Every row gives one point. To make a cloud, some directions were put in groups of two or more. Within a group, all points are equally far from the middle, so they leave a hole (a ring in 2 directions, a hollow ball in 3). The other directions are filled evenly. Then the cloud was stretched, turned, moved and blurred a little. How many holes are there, and how many directions does each take, smallest first?

Cloud (19 x 3):
[[  9 -19   1]
 [ 11 -76  -7]
 [  2 -40 -20]
 [ -8  46 -12]
 [ 73  28 -40]
 [-18   2   8]
 [  4 -70   3]
 [-23  -6   4]
 [  4  14 -17]
 [-62   4  10]
 [ 18 -84 -17]
 [  6  37  40]
 [ 27 -12  45]
 [ 11  39  61]
 [ 54 -15   5]
 [-18 -18 -76]
 [-44  29  20]
 [ 43  30  -6]
 [ 29 -53 -22]]
Holes: 0

Cloud (29 x 4):
[[ 38 -18 -43 -42]
 [-36 -47 -40 -15]
 [-16  16  41   6]
 [-32 -26 -21  12]
 [-38  33  42  14]
 [ 27   4  35  79]
 [-27  35 -61  50]
 [-32  45  38  29]
 [ 12 -45   1  24]
 [-30 -53  42   0]
 [  6  36 -13 -10]
 [-24  42  -8  36]
 [ 14 -37 -29 -25]
 [ 33 -30 -44  13]
 [-40 -20 -27  36]
 [ 44 -18  12  82]
 [-45 -34  -8  -5]
 [-36 -36  28  33]
 [-27 -18  25  -7]
 [ 37 -25 -33  58]
 [ 27 -17  27 -41]
 [ 11  44 -54 -53]
 [ 16   1 -64  30]
 [ 35   5 -60  19]
 [-33 -55 -37  -5]
 [ 20  25 -59 -37]
 [-37 -26 -21   6]
 [-51  17 -47  -3]
 [-59  22 -29  26]]
Holes: 0

Cloud (32 x 4):
[[-10  18   4 -42]
 [ 34  36   4  -5]
 [ 41  13 -10  30]
 [-28 -56  58 -15]
 [-15  60  -7 -10]
 [ 24   1  17  55]
 [ 42  32  11   6]
 [ 63 -30  10 -25]
 [-28 -37  59 -51]
 [-27 -74  23 -24]
 [ 29   0 -26  47]
 [-44 -22  36   2]
 [-13 -26 -11  52]
 [-37  13  46 -24]
 [-31  46 -21 -14]
 [-33 -34  77 -14]
 [ 18  37  18 -27]
 [  4  -9  -9  63]
 [ 48  -2  19  18]
 [ 59 -17  68   5]
 [-31   0  27  62]
 [ 56 -24  21   5]
 [-27  23  28 -33]
 [ 55  -9  14 -33]
 [ 35  13   5  45]
 [-51   7  47   4]
 [ 28 -57  22  19]
 [-13 -64  60   0]
 [ 23   7 -39  56]
 [ -2 -57  68  15]
 [ 40  20 -19  26]
 [-39 -29  13 -35]]
Holes: 1 (2)

Cloud (54 x 6):
[[ 15 -39 -60   9 -41 -29]
 [-10 -36  24 -38 -34  -7]
 [-27 -74 -36 -28 -26  12]
 [  8   4 -41 -42  22  14]
 [ 28 -40   1  45 -25 -25]
 [ 13  -8 -43 -43  33   0]
 [ 14  17  10  16 -32  23]
 [-19 -68 -52 -17 -10  25]
 [-10  17 -15 -47  46  -3]
 [-57 -26   0  -4   7  19]
 [  1  38  50 -27 -11  -8]
 [ 27  17  35  -3   6 -60]
 [  7   2  44 -25  27 -14]
 [-39 -67 -37  17  24 -21]
 [ 36  -2 -35 -32 -47  -1]
 [ 12  45  18   8  30 -47]
 [-43 -33 -22  18  21 -38]
 [  9  63  36 -18  -8  -4]
 [ 10 -58   3  36   6   2]
 [ -6 -49 -25   2 -60 -29]
 [-16 -40  31 -11 -44   3]
 [ 47  -2 -15   4 -58 -20]
 [ 50 -49 -19  16 -30 -35]
 [ 10  52 -34  -8  16 -42]
 [-29 -30  38   6 -28  13]
 [  1  -5  32 -43 -28 -13]
 [-23 -54 -55  23  -8 -30]
 [  2 -16 -30  -6  29  24]
 [ 59  -2 -23 -14 -19 -52]
 [ -4   4 -16  50 -20  -8]
 [-24 -57 -28  14  18  27]
 [ 22 -80 -19 -17 -36  17]
 [-20 -64  25  14 -12  22]
 [  1 -63  23 -32  -2 -24]
 [-32  23  42  -6  -9  -2]
 [-28 -72 -51  13  11 -26]
 [  7   8 -33 -33  49 -38]
 [-21 -69 -15 -37 -30   1]
 [ 37  30  12 -22 -25 -61]
 [-18  29 -22 -41 -12 -38]
 [  0 -95  13   2 -17  -2]
 [-34 -35 -47  17 -23 -25]
 [-45   6  33   5 -13   6]
 [-40   5  17  33 -17 -24]
 [  7 -19 -51 -35   8  19]
 [  7  37 -22 -54 -21 -34]
 [  0  -8 -28 -55  44 -29]
 [ 37  27  -1 -30 -24 -64]
 [  0 -59 -59   4  21  -3]
 [ 38  22 -20 -49 -35 -12]
 [  7   3   4   8  -9  33]
 [  3 -65  14  19 -24 -47]
 [-26  41  21 -31  26   5]
 [-16 -70 -53 -15  -1  23]]
Holes: 3 (2, 2, 2)

Cloud (49 x 6):
[[ 51  14  18 -30  -2  10]
 [ 69 -11   5  -7   2  20]
 [ 20 -19   5 -23  57 -26]
 [ -4  -5  37  12 -44 -31]
 [ 20  21 -30 -16  36   6]
 [ 33  32 -40   3  42  -1]
 [ 38 -16 -50  66   0  32]
 [ 62  -1 -49  19 -23   9]
 [-14  13 -41  40 -14 -13]
 [-20  19  41 -38 -18  11]
 [  9 -57   3 -18  -2  34]
 [ 28   0  17 -59   7  21]
 [ 19  -1   0  35  45  -4]
 [ 25 -22  28  -4   8 -36]
 [ 55   3 -16 -16  33  16]
 [ 19 -24 -40 -20  26  30]
 [-30  18  15 -26   7 -14]
 [ -3  10  -1  -9 -13  41]
 [ -1  31 -44 -30  14 -21]
 [  4 -29  18 -45 -40   0]
 [ 12 -13  34   7 -50  -7]
 [ 12  30  26  22  -8 -20]
 [ 40 -16  15 -22 -30 -34]
 [ 46 -25 -14  49  -3  26]
 [ 49   8 -47  95  46  41]
 [ 30  12   1 -50  19  -5]
 [ 29  10 -59  22 -22  27]
 [ 31   2  -8  49  43  22]
 [-20   7 -23  33  24  35]
 [  2  16  22  -1 -75  47]
 [-27 -34  43 -22 -38 -37]
 [ 33  12  25  35 -50  25]
 [ 21  -2  12 -17 -68  38]
 [ 11  12 -39  -5 -22  19]
 [ 57  -6  -9   6 -47  21]
 [ 20  34  -5  36  11 -21]
 [  6  17  21  46  18  -5]
 [ 50   8  17  27 -14  32]
 [ 24 -10 -13  26  28 -44]
 [ 24  21   8 -48  -6  29]
 [ 28  29  37  23 -53  10]
 [-23  27  41 -49  -9 -20]
 [ 12 -50  39  -4 -30  -5]
 [ 32  30   6  46   8  37]
 [ 17  43  41  -8 -23  -1]
 [ 62  -3   9 -39   5  -2]
 [ 12 -18 -48 -33  56  -8]
 [ 17 -23  47  -7 -32 -25]
 [ -3  15 -19  11  59 -15]]
Holes: 1 (2)

Cloud (76 x 8):
[[-12  -6 -70 -46  -2  14 -17 -38]
 [-10  39  61  36  47  54 -23   7]
 [-50 -10  14  26  28  40 -74  30]
 [  1 -14  46 -45   3  13 -22 -31]
 [-16 -12 -38  36 -11  25 -38 -32]
 [-61 -28  26  -7  12  10 -30  31]
 [-17   4  10 -48 -61  -1 -15  37]
 [-10  25 -32 -47 -12  49  60 -40]
 [-20  51  -3  22  69  35 -20 -25]
 [ 21  16  56 -10  37 -36 -72   6]
 [  7   2   0  29 -14  65  27  41]
 [ 16  -1  46 -17  90  36 -37  -9]
 [ -5 -43   0  47  24 -13 -73  25]
 [ 38 -78  -8 -37  56   3 -24  18]
 [-24 -52  49 -11  56  17 -82  57]
 [ 34 -11   1 -32  15  53  13  42]
 [  4 -10  81  31  66  87 -30  22]
 [ 37   8  34 -67  60  -6   1  36]
 [-10  27   1 -38  -2  11  11 -12]
 [  8 -14 -19  56  11  -5 -15  30]
 [ -4  42 -67 -23  -5  22 -24   7]
 [  9   5 -21  11  43  63 -20  45]
 [-54  -9 -23  12  22  -2 -69  20]
 [-57   8  -2   4   6  20   1  36]
 [-50 -14  41 -20  60  36 -72  32]
 [-36 -33   0 -57 -60 -21 -22   9]
 [-32 -14 -10  58 -28   4  -9  -1]
 [ -9  26 -11  47  47  46   7  13]
 [  7 -24  28 -60  29 -39 -19  63]
 [-44   0 -46  61   2  30  58  -4]
 [-33 -83 -30 -36 -20   9   7  67]
 [ 16 -49   1   8  14  14  16  48]
 [-31  42 -31   9 -32  50 -38  22]
 [-22  14 -22 -63  19 -47 -36   6]
 [  0  13 -34  15 -37  55  10 -55]
 [-12 -40  21 -35  66  14 -25 -16]
 [ 19 -32 -61 -13 -35 -29  27  21]
 [-14 -36  -6  -3   2  29 -44  42]
 [-26  -3 -27 -12  32  13 -39  10]
 [ 43   9  47  27  34  42 -27 -16]
 [ -6  22  18  68 -12  45 -15  44]
 [-32  -7 -10 -39  23  48   1  32]
 [  1  15  33  12  27  40   3  27]
 [ 39  12 -23 -14 -29  62   2  -4]
 [ 15 -17 -54 -28  21   4 -28 -13]
 [  9  11  81  23  79 -33 -37  12]
 [-41  -6 -33 -73 -22  12  18  14]
 [ -2  -9  37  11  25  27  17  57]
 [  1  45  13  32   5  41  -1  62]
 [-60  -2  43  -5   3  49 -11  49]
 [-29  20 -13   3 -11  28 -13  21]
 [ -4  28  53 -23  10  48  10 -14]
 [ 34 -30   9 -26 -14 -13 -35  16]
 [-30 -21 -71 -20  -4 -37  21 -24]
 [ 31 -20 -24 -26 -45 -24 -40 -45]
 [ 16  -8 -15 -27  47   6  18   7]
 [-14 -23  13 -36  63  53  -9 -34]
 [ 58  -9  51 -22  33  13 -22 -29]
 [ 27   8  -8  36  42  28  -1 -18]
 [-31 -29  50 -16  54 -38 -33  52]
 [ -4 -62   7 -41  18  13  10  -1]
 [ 33  27 -27   0 -71 -13  14  10]
 [-40 -66  -5  14  29  -5 -63  35]
 [ 11  20  24 -10   8   8 -75   0]
 [ -1   5 -73 -38 -90  20   6 -13]
 [-59 -11  42  45  27  66 -23  28]
 [  9  16  -9 -19   8  28  -1  42]
 [ 28  30  23 -23  61 -23  21 -14]
 [-54  -6  -2 -14 -13  57 -62  18]
 [-24  25   3  41  -5  50 -63   7]
 [ 44   5  62 -27  53  11 -20 -28]
 [ -4  -9 -43  15   2 -31  -3  26]
 [  2  51  46  30  17  10 -70 -17]
 [ 29  22 -61   7 -59  35  73 -35]
 [-66 -38  28 -18  39   1 -88  48]
 [ 53  59  35 -35  87  43 -17 -25]]
Holes: 0
